Each row of a before or after table is a point. One or more steps were done to the points. Then noise was added and the rows were shuffled. The steps act on columns, c1 being the first. What was done? A step turns or swaps two columns, mirrors them in a line or flattens them onto one, adds a multiple of one to another, or multiplies or shifts one. Angles are multiples of 10 degrees, from the lower column toward the higher: turns from -170 to 170, lines from 10 to 170 but not 90. Use the fewest steps. Two steps may share a column if one is a turn and the other turns, adds or multiplies; they go together, in the order done. Otherwise the lowest column goes first.

Before:
[[-15 -13]
 [ 13  -9]
 [ 15  11]
 [  7   2]
 [ 23  18]
 [ 51 -35]
 [ 12  14]
 [ 51 -28]
 [ 40 -17]
 [ 25 -40]
 [ 15 -20]
 [ 35  30]]
After:
[[  5  -7]
 [  6 -16]
 [ 56 -10]
 [ 60  -7]
 [ 16  -2]
 [ 41 -13]
 [  0 -20]
 [  9 -44]
 [ 44  14]
 [ 25   5]
 [  5 -30]
 [ -3  19]]
Steps: mirror c1 and c2 in the line at 160 degrees

Before, 14 rows:
[[-26  17 -10 -14  40  -5]
 [ 36   4 -22 -45 -15  -7]
 [-31  11 -49  -5  40  11]
 [ 16  37  -2 -13  11 -15]
 [ 35  11  12 -13  -5  73]
 [ 17  -2 -10  14  -8 -41]
 [ -5   7 -30  24  39  29]
 [-28  -1 -19 -18  45  -3]
 [ 24  -4 -20 -22  -9 -52]
 [ 56   5   7   8  18 -23]
 [  1  30  -9   5  -7  35]
 [ 11  55  30  20  11  37]
 [ 17  21  24   6 -23  70]
 [-19  -2   2   8  34  61]]
After:
[[ 38  -4 -21 -43  17   5]
 [ 15   6  24  -7 -22 -73]
 [-17  13   3  29  19 -54]
 [ 10 -11  31  24  -4 -58]
 [-32  -3 -47  23  34 -14]
 [ 57  -8   6  18   9  18]
 [  0  -3  -7   1  -9 -43]
 [-27  -8 -10  14  38  -3]
 [ 26  -9 -16 -23   7  47]
 [ 17 -18  -3  -2  17  -6]
 [-30   0 -20  13  44   1]
 [ -4   1 -30  44  15 -27]
 [ 37  11  11 -12   6 -68]
 [ 14  -7 -10   6 -15  35]]
Steps: turn c2 and c6 by -150 degrees; multiply c2 by 0.4; turn c4 and c5 by -40 degrees

Before, 8 rows:
[[-26  31  12  40 -13  19  -5 -24 -30]
 [ -7   2 -15  25  -5  23 -18 -27  33]
 [-35   3 -52 -37  45 -44  15  10 -24]
 [ -3  15  18 -41  24 -39  41 -33  32]
 [ -6   2  19  38  -8  -4 -29  14  44]
 [-18  31 -11 -36 -23 -20  34  19 -17]
 [ 37   3 -21  40  14  31  44  13  -1]
 [ 13 -36   2  21 -30 -41  -5  14   2]]
After (8 x 9):
[[ -7  23  10  43 -12  30 -26  29 -24]
 [-18  26 -17  26  -2   0  -7 -33 -26]
 [ 15 -43 -53 -36  45   4 -34  25  10]
 [ 44  33 -22  41  13   4  38  -3  13]
 [-31  -4  18  41  -8   6  -8 -46  15]
 [ -6 -43   3  22 -30 -34  11  -4  12]
 [ 41 -41  19 -40  23  13  -3 -31 -34]
 [ 35 -22 -10 -36 -22  28 -17  16  19]]
Steps: swap c1 and c7; swap c2 and c6; turn c8 and c9 by 90 degrees

Before, 11 rows:
[[ 10 -13  13   7  20  38  15  -9 -16  -7 -53  -9  17  -4]
 [ 62 -23  14 -14 -11   6   9  -5 -26  27 -15   7  18 -12]
 [  7 -11  22   8 -14  12  -9   4  16  -2 -18 -21   0 -11]
 [ 13  49   6 -15 -20   4  -1  10  14  -9 -22   7 -20  -5]
 [  3 -14  14 -20 -18  33   5   7  19  25  -1 -15 -17 -17]
 [ 12  13  14 -32 -25   6   7   1  24  -8   0   5   7  49]
 [ 12  32 -19   7 -23  12  14  13  13 -12  17   5  15 -18]
 [ 11  12  20   1 -22   8   9  -4  27  22   4  11  20 -14]
 [  4 -20  10 -18 -10  25  11  -8  27 -33 -53  13  21   9]
 [ 47  -4  16   6   9  22  14 -10  16  20  11 -22 -57   5]
 [ 23   5  15   1  -3   7 -34  -1  27  26  16  14 -44  23]]
After (11 x 14):
[[ 12   2 -12  15 -22  31 -27   0  13 -18  15 -31  16 -10]
 [ 25 -13  15  -1  -4  17 -73  -4  26  34  19  -6 -41   7]
 [ 14   3  10   3 -19  12 -41  17  14  -9 -22 -49 -22   2]
 [  9   4  10  -7  17  96 -24 -11 -17  -8 -54  13  16   0]
 [ 12  -3  11 -11 -27  13 -33  30  26  17   1 -13   8  45]
 [  7  19  24   4 -13  27 -52  -6  16  -7 -19  16   2  -9]
 [  6  15  16   2 -18  85 -35  25  20  14   0  14 -15 -26]
 [ 11 -10  18  -3 -23  20 -32  -1  26  11   4 -14  21 -23]
 [ 47  22  12  -6   7  55 -25  -7  14  19  12   7 -58  -6]
 [  4 -16   2 -16 -11  62 -27  14  26 -25 -54  18  18  21]
 [ 62 -14   7  -9 -12  18 -31  12 -25  20 -15  23  17 -25]]
Steps: mirror c2 and c12 in the line at 140 degrees; turn c4 and c8 by -70 degrees; add 0.5 times c4 to c3; multiply c6 by 2.5; shift c7 by -40; turn c10 and c14 by -30 degrees

Before:
[[-27  16   8  53 -15 -21 -17  11   7 -35  55 -19  21 -19 -29  12  33  18
  -29 -26]
 [-30  22  -8  -5  18 -17   8 -15  58   5 -41 -26 -29  23  -7 -35 -33 -21
   32  -9]
 [ 13  24   0 -17 -27 -11  14  18  -7   1 -44  -3  -7 -33  32 -29 -28  63
   24  -5]
 [  9   3  -4   8 -53 -28  22 -19 -45 -12 -39   2  -2   2  53 -52 -10  35
    1   6]
 [-15  -9  -9  -5  -8   2 -14 -41  51  43  -5 -30 -29 -14 -28 -39 -28  10
   11 -15]
 [  6  -4   5  49   6 -29 -29  15  21 -29  79  -2  31 -12  -1   9 -20  -5
  -35  -3]
 [ 25  23   5  76   3  -3 -13  20 -24  -6  58 -13  15  33   9  18  17  28
   -9 -19]
 [  7  18 -30  44  17 -52 -32  -7 -10  -6  28  27  23   2 -20  -1  11   7
    6  -4]
 [ 22  20  -7 -22  -8  -7   3 -35  64  27 -58 -43 -10   1 -29 -14 -26 -29
    0 -30]
 [  3  19 -31  14 -35 -29  13  12  54  35   7 -22  -1  -5  -9 -31   1 -14
   17   3]
 [  8   4  20  27 -38   5  26 -11   5  -4 -28  41  10  12  19  -4  -9  33
   23 -11]
 [ 19 -15 -30  53   7 -10 -20  -1  13 -58  68 -19  14   6 -34  24   7  -3
   17 -16]
 [ 24   1  31  26  -6  -4  39  -7  -6   7 -24  -8  31 -20  59 -34  37  49
   17   7]]
After:
[[ 23   1  18  26  -6  -3  40  -7  -7   6 -23  -7  31  32  59 -15 -48  49
   16  26]
 [ 11   2  -7   8 -53  27  22 -19 -45 -12 -38   2  -2  12  53  34 -40  37
    3   2]
 [ 20 -14 -12  53   7  10 -20  -2  13 -57  68 -18  14  -4 -34 -18  16  -4
   17 -32]
 [  1  19 -27  14 -35  26  13  11  54  34   7 -21  -1  22  -8  15 -27 -14
   17 -18]
 [  8   4  22  27 -38   0  25 -11   5  -4 -28  41  10 -20  18  10   2  32
   24   4]
 [  6  -4   6  49   6  24 -29  16  22 -30  79  -1  31  35  -1  12  18  -5
  -36   1]
 [-14  -9   2  -5  -8  -7 -15 -41  51  43  -3 -30 -29  19 -28  46 -19  10
   10 -18]
 [ 13  23   5 -17 -27  -2  13  17  -7   1 -44  -4  -6  55  32  39 -11  62
   24  -4]
 [ 22  20  14 -23  -9   7   3 -36  64  27 -57 -44  -9   3 -29  31   1 -29
    2 -27]
 [ 26  24  16  77   3  13 -12  21 -23  -6  58 -14  14 -48  10 -24   6  28
   -9 -10]
 [-30  22   0  -7  18  22   7 -16  58   5 -41 -25 -30 -26  -7  46 -13 -21
   32 -12]
 [-28  17  22  52 -16  13 -17  12   7 -37  56 -18  20  40 -28 -35  -5  18
  -28 -14]
 [  7  19 -20  44  17  49 -32  -8  -8  -6  29  25  24  26 -20  -9  -6   7
    5 -23]]
Steps: turn c3 and c20 by 40 degrees; turn c6 and c14 by -160 degrees; multiply c14 by 1.6; turn c16 and c17 by 120 degrees

Before (10 x 48):
[[-37   7  17   9   5 -23 -33   5  36  -8 -24  28 -17 -58  -4  33  29  17
    8  14  20   0   7  13  24 -22  20   2  15 -40  29 -27 -28 -38  -9   2
   -6 -33 -17 -33 -59 -12  42   2 -21   0  20   9]
 [-33 -62  25 -17   6  45  14 -44  40 -44   6  19  70  59 -13  26   0 -30
   32  -5  24  19 -24  26  51 -24 -13   1  32  37 -21   7  49   1  30  -9
  -13  40  -6 -22  20 -26  23  28  -3 -15 -25  -5]
 [ 25 -72  24  33 -13  -7  18  -7  -1  -1 -36  17 -20  12 -41   1  17   2
    6  -9 -31   5  35  13 -19  53 -53  49  10 -12  60 -13  -1  69   9 -15
   23   4 -20  16   0   7  49   9  -7 -21 -24 -18]
 [-22   2  12  11 -51  11   6  18  18  14 -14 -33  27  46  26 -37   1 -13
    1 -18 -47  17 -18 -26  57 -10  29 -14 -21   7  43  -9  -6   2 -27  -2
  -19  12 -36  12 -12  58 -32  11  16 -13 -43 -21]
 [  3 -43 -16  29  29 -42  -9  30   0  12  14 -14 -35 -15   2   6  37  10
  -12  -7   1  -2  -7  -8  63 -10  13   8  -1  56  41   4  12  36 -14  19
   43 -31 -10  30  -9 -18  25 -14 -24  -8 -32  36]
 [-19   5  37 -48  -5  -5  61 -16  -7  37  28  10 -59 -39   4  -6  12 -19
    6  -7  27  33 -15 -32 -33  18  12   8  14 -11 -18 -28 -13  31 -42 -16
    2  10   3 -10  -2  35  30  10 -33  16  18  18]
 [ -4   0   9 -71 -15 -20  -2   4  30  -1 -31 -13  31  16  18   4  -2  31
   14  22  -2 -27 -55 -19  69  25  -8  25  -4 -27   6 -12  12 -48  25   6
    9 -15 -27  -1  38  11  -3 -43 -26   3  36 -17]
 [ 27 -10  27 -30 -47  18  19 -42 -27   4   1  11  -2   9  -7  54 -12  -5
  -14 -12  11  14 -47 -54   9 -19  50   3  -8  10 -16  23 -17 -21  -8 -23
    2 -28 -44 -25 -10  48  -2 -14  26 -27  17 -18]
 [ -3   4 -19  38   7  15 -17  17  13  23 -54 -18 -22 -18  -2  48 -13   6
   -6   1   1  -6 -31  17  15  46  17 -23   6   8  16  24 -21  19  51 -13
   41 -48 -19  15 -13  16  18  27   4 -50  -7 -33]
 [ 12 -19  32  14 -25  57   2  59   4 -36   9 -23  23 -35  63  16  24  -1
  -12  -9  12 -37 -14 -32  13 -30  -9  26  38 -17  19   9 -19 -47  40   4
  -22  15 -44   5  10  -5  21  -4   5  -3 -40 -14]]
After, 10 rows:
[[-19   4  27 -51  -4  -8  56 -19  -4  36 -27   9 -62 -41   4  -8  15 -27
   29  -8  31  32 -14 -29 -33  17  17   9  14  -8 -20 -26 -14  30 -42 -18
   19  10   4 -10  -1  34  35   9  35  13  14  16]
 [-32 -64  20 -17   4  48  14 -48  40 -43  -4  21  70  58 -11  30   4 -37
  -42  -7  22  19 -27  26  48 -23 -13   0  32  39 -21   7  51   3  28  -9
   19  38  -5 -19  21 -25  22  22 -16 -14  16  -4]
 [  6 -41 -11  26  30 -46 -10  30   2  13 -38 -18 -33 -14   4   5 -16  13
  -24  -6   4  -6  -9  -7  63  -7  15  10  -2  56  39   6  15  36 -17  16
  -20 -30 -10  28 -10 -14  49 -19  -9  -7  38  33]
 [ -3   2 -15  36  10  15 -21  20  12  22  42 -18 -22 -19  -6  49 -34   2
  -12   1   2  -6 -33  17  16  46  15 -22   5   5  16  21 -24  19  50  -9
  -10 -50 -19  16  -9  17   7  30  -7 -57   2 -32]
 [ 14 -19  26  13 -26  57   2  58   2 -36 -27 -21  22 -37  60  13  -5  -3
   -9  -7  11 -31 -16 -34  12 -30  -7  27  34 -17  19   8 -18 -46  42   4
  -20  15 -46   0   6  -2  36  -4 -34  -5  23  -9]
 [ -3   0   7 -68 -15 -18  -1   3  35   3  19  -9  32  19  15   2 -25  40
  -15  22   1 -29 -53 -17  69  25  -8  24   1 -28   7 -13  10 -48  26   7
    7 -14 -25   1  35  10  -3 -43  46   2  -1 -18]
 [ 25 -73  17  35 -14  -8  21  -3  -1  -3  12  15 -22   9 -42   1 -41   0
  -23 -12 -30   3  35  14 -19  51 -53  46   9  -9  64 -16   1  68   8 -17
   -4   5 -22  16  -1  10  58  10 -18 -17  19 -15]
 [-23   5   8   9 -52  12   5  17  20  12   8 -30  31  48  25 -33  -8 -15
   30 -19 -47  13 -16 -26  59 -10  28 -14 -25   5  46 -12  -8   4 -28   0
   11   8 -41  16 -10  61 -34  12 -39 -13  14 -21]
 [ 26 -11  19 -25 -48  18  18 -42 -26   3   8   8  -5   8  -6  55   9  -9
    7 -16  12  10 -46 -50   9 -19  48   3  -7   8 -15  23 -17 -22  -9 -23
  -10 -24 -43 -23 -10  49 -10 -12  -4 -28 -30 -17]
 [-39   5  14  10   5 -23 -35   3  38  -5  -7  29 -21 -57  -3  36 -35  23
   -5  12  20  -1   9  15  23 -21  20   1  14 -37  28 -27 -23 -42 -10   6
    5 -30 -17 -35 -60 -11  62   2  29   0   0  10]]
Steps: multiply c3 by 0.7; add -1 times c10 to c37; turn c19 and c37 by 110 degrees; add 0.7 times c17 to c43; turn c11 and c17 by 130 degrees; multiply c18 by 1.3; turn c45 and c47 by -130 degrees

Before (11 x 64):
[[-16  -1   2  -6 -52  14 -48 -37  24  32 -35 -33  28 -19   2 -48 -41  35
  -34  36  -5  -5   6 -12  -8 -44 -26 -12 -18  17 -31  -6  -7  -5  -6  30
  -21   1  14  17  -6 -45  21  51 -34  19 -12 -21   8 -19 -11 -31 -22 -10
   15  16  18 -12  13  28 -37 -25  17  37]
 [ 13 -20 -19  -8 -27  -4 -48 -27  24 -49 -16 -37 -36   5   1 -45   7  26
    2 -33 -23   6  23 -19 -13 -44  -8 -23  34  17  29  -2 -32 -32  20  10
  -53  47  21 -32  13   7  -8  14 -23  -6  -7  41  -1  -4  -9  21  -5  16
   -4 -34  18  -2  15  31 -27  19 -16 -25]
 [ 48   8 -38   6 -20 -31 -45  25  -5  -1  25 -29 -38   4   5  25  38 -42
   33  29   5 -17  14  25  -5 -17 -43  26  24  23  35  34  50 -21 -24 -31
   16  18  15   8   6  24  22   8 -30 -34   2 -24 -41 -24   1  13  25  22
  -38   8   9  33   9 -46  14 -21 -33 -11]
 [ 42 -44 -13  13  31 -47   6  38  43  19  26 -20 -39  -5   4  20 -23  -4
    1 -14 -61 -17  23 -50  16  39 -45  16  -8   7   3  36 -28 -22  -3  18
  -59   0  28 -29  44 -15 -14 -21   5  -5  54 -20 -44  37  21  35 -25  -3
   -5 -32 -43  28  43 -45  11  12  -8  24]
 [ -3 -26 -41 -14 -36 -26   9   3  26 -20 -20  40  30 -23 -20   6  26   6
   20 -30 -22  14 -15   1  10 -30  -1  26  22 -15  24 -25  22   8  11 -26
  -60  59 -41   5 -30  -6 -33  13  20 -15 -17   5 -10 -13  32  35  36  -9
  -12 -22  33   8 -28 -47   7 -16  31 -21]
 [ 53 -30  26   5 -19 -27  19  26   0  20 -31  17 -37 -11   9 -25  19   2
   30  15  10 -18 -21   7 -39  16 -15  44 -12  24  19  12 -29 -53  -8  19
  -33  30  20 -16  -9  -7  -6 -17  -1  -2  -1 -31  -8  33   1 -29  -4  41
  -34 -13 -24  21  33  29  21  47   3   1]
 [-20 -19  22  22   5   5 -12  -6  25  26  45  -4 -26 -40  38 -28   3 -25
   29  19 -53 -38   6 -17 -60 -28 -33   7  -7 -43  35  -9   7   5  17 -24
    3  -1 -32 -18 -34  21 -34   9  -3 -31  -5  34   4  11  -8  36  19   0
  -26  11 -13 -24 -30 -42   5  53 -41 -31]
 [ 32 -24 -36 -33 -44  24   2 -18  19 -17   6 -38   2 -42   2  -3  -4 -22
  -36 -16  -5  25  10 -14   3 -27 -15   4  24  -9  16   9  -4 -28 -32   4
    9  52 -17  43   9  -2 -43  36 -24 -17  58  39 -25 -26 -21  -5 -28 -18
    6 -17  -4 -17 -30  32 -30  19  18  14]
 [-20  38 -37  40 -30 -10 -19 -26   8  24  -9 -40 -21  27 -13  35  15  37
  -40  -9 -44  40  23   2 -28  31 -19  18  10 -17 -14 -36  25  22 -62 -19
  -56  74 -35 -15  25 -40 -18  -7  24 -15  37  -5  32  31 -47  16  26  25
  -16  42  -5 -35  -6  29 -22 -13  12  -1]
 [ 18 -17 -13 -28 -30 -42  -9 -20   2  35  28  34  -1 -15 -20   7 -35 -20
  -42  34   6  25  17 -40 -11  29  19  -8  58  24   0 -31  -2 -51 -41  26
  -29  22  23 -34  41  12  22  16 -33  23  23  -4   7  55  26 -22   1 -29
   -2  -7  13  35  27  12  11  38   4 -18]
 [-10 -38 -52 -14  -4   8  -5  33  -4 -46  47   0  16  26  49  -1 -26  27
  -42 -36  13 -37 -19   0  -8  28  13  14 -13 -24 -35  -8 -16  26 -58 -19
  -48   7  30  28  12  20 -17   0  21 -11  36 -17  34   5 -30 -33 -23 -40
    0 -26  27   4  19   8  15  -4 -22 -37]]
After (11 x 64):
[[ 15 -19  27  -6 -26  -5 -46 -29  26 -46 -14 -40 -40  13   1 -27   4  28
    4 -34 -19  11  20  23 -11 -43  -7  -9  36  21  32   1 -36 -29  22  12
  -51  45  21 -30  13  35  -2  10 -24  -6  -5  40   2  -3  -7  25  -6  23
   -7 -30  20  -6  11  34 -32  20  24 -25]
 [  0 -24  16 -13 -41 -29  10  -2  25 -24 -22  41  25 -13 -21  -4  26   9
   16 -34 -24 -52 -16  30   9 -29  -1   3  21 -10  28 -21  26  13  13 -31
  -60  66 -43   4 -31  -9  34  13  20 -20 -15   3 -10 -14  31  38  35 -10
  -13 -20  35  11 -11 -49   7 -17 -44 -19]
 [ 52   9   9   6 -21 -34 -47  24  -8  -1  27 -30 -37  14   4  37  41 -42
   31  27   6 -33  12 -39  -1 -19 -47  31  29  23  32  37  60 -21 -25 -34
   16  16  16   9   5   4  -5   5 -31 -34   5 -25 -38 -18   2  11  22  18
  -35  14   1  33  24 -40  15 -16  22  -9]
 [ 35 -22  26 -31 -42  27  12 -21  17 -20   0 -42  -2 -33  -5  -6  -6 -22
  -36 -10  -3 -31   8  44   1 -32 -14 -14  25  -3  17   9 -10 -27 -33   4
    9  60 -17  42  10  -3  37  31 -24 -14  56  42 -23 -27 -18  -2 -33 -12
    9 -16   1 -15   1  40 -27  17 -32  17]
 [-20 -19 -19  22   5   4 -12 -11  25  25  44  -7 -25 -35  36 -11   0 -24
   27  20 -50  19   1  48 -59 -28 -37  34 -11 -41  32 -12   8  12  18 -19
    2   6 -27 -17 -34  33  26   5  -3 -31  -7  30  11  11 -11  41  19  -2
  -31   7 -12 -25  50 -44   2  57  -3 -27]
 [ 41 -43  -3  15  30 -47   2  40  48  17  25 -17 -39  -9   2   6 -20  -6
    7 -22 -64  -6  22  53  15  34 -47  26 -10   6  -2  40 -25 -16  -3  22
  -53   1  32 -28  44 -23 -18 -15   3  -3  55 -21 -36  40  20  34 -23  -1
   -3 -31 -41  34 -15 -45  11  11  41  28]
 [-20  -4   8  -8 -50  22 -46 -35  20  26 -34 -35  33 -19   0 -60 -44  34
  -31  36  -6  14  -1  -7  -5 -46 -28   1 -16  18 -31  -7  -3  -5 -10  34
  -23   5  17  13  -4   5 -32  52 -31  21 -14 -17   9 -15 -10 -29 -21  -7
   14  19  12 -16 -23  28 -41 -20   1  38]
 [-15  35  16  39 -25 -10 -21 -23  11  23 -13 -38 -19  41 -13   4  11  39
  -38 -11 -46 -51  20  16 -26  31 -19 -24  10 -20 -13 -34  27  20 -64 -15
  -59  66 -34 -17  20 -53  16 -10  28 -12  37  -9  34  30 -49  17  22  23
  -11  44  -1 -35  -8  30 -25 -13 -10  -4]
 [ 19 -18  18 -23 -31 -47  -6 -19   2  34  27  29  -1 -16 -18  15 -31 -22
  -41  34   6 -13  20  13  -7  27  16 -26  55  26  -4 -29  -1 -47 -40  21
  -30  23  21 -35  43   2 -44  18 -31  20  25  -3   4  48  28 -22   1 -23
   -1 -11   9  26  -8   9  12  43  20 -11]
 [ 53 -31 -44   6 -20 -26  10  27   4  13 -30  19 -41  -6  10 -23  22   3
   30  19  11 -10 -23  -2 -39  14 -12  24 -10  30  17  10 -29 -49 -13  22
  -26  31  21 -22  -6  12  11 -16  -4  -2   2 -32  -9  42  -6 -34  -5  35
  -37 -16 -29  16 -16  30  20  44  25   1]
 [-13 -32  26 -17  -2  12   2  30  -5 -43  42   4  16  27  50  11 -26  24
  -42 -29   8 -30 -18  11  -9  27  14  51 -16 -27 -32 -10 -22  31 -60 -18
  -53   2  29  35  17  17  17  -2  26  -9  40 -18  32   3 -34 -32 -25 -42
    1 -25  26   7  14  13  16  -8  27 -37]]
Steps: turn c3 and c28 by 140 degrees; turn c22 and c28 by -110 degrees; turn c14 and c38 by -10 degrees; turn c16 and c42 by -40 degrees; multiply c43 by 1.3; turn c24 and c43 by 140 degrees; turn c59 and c63 by 120 degrees
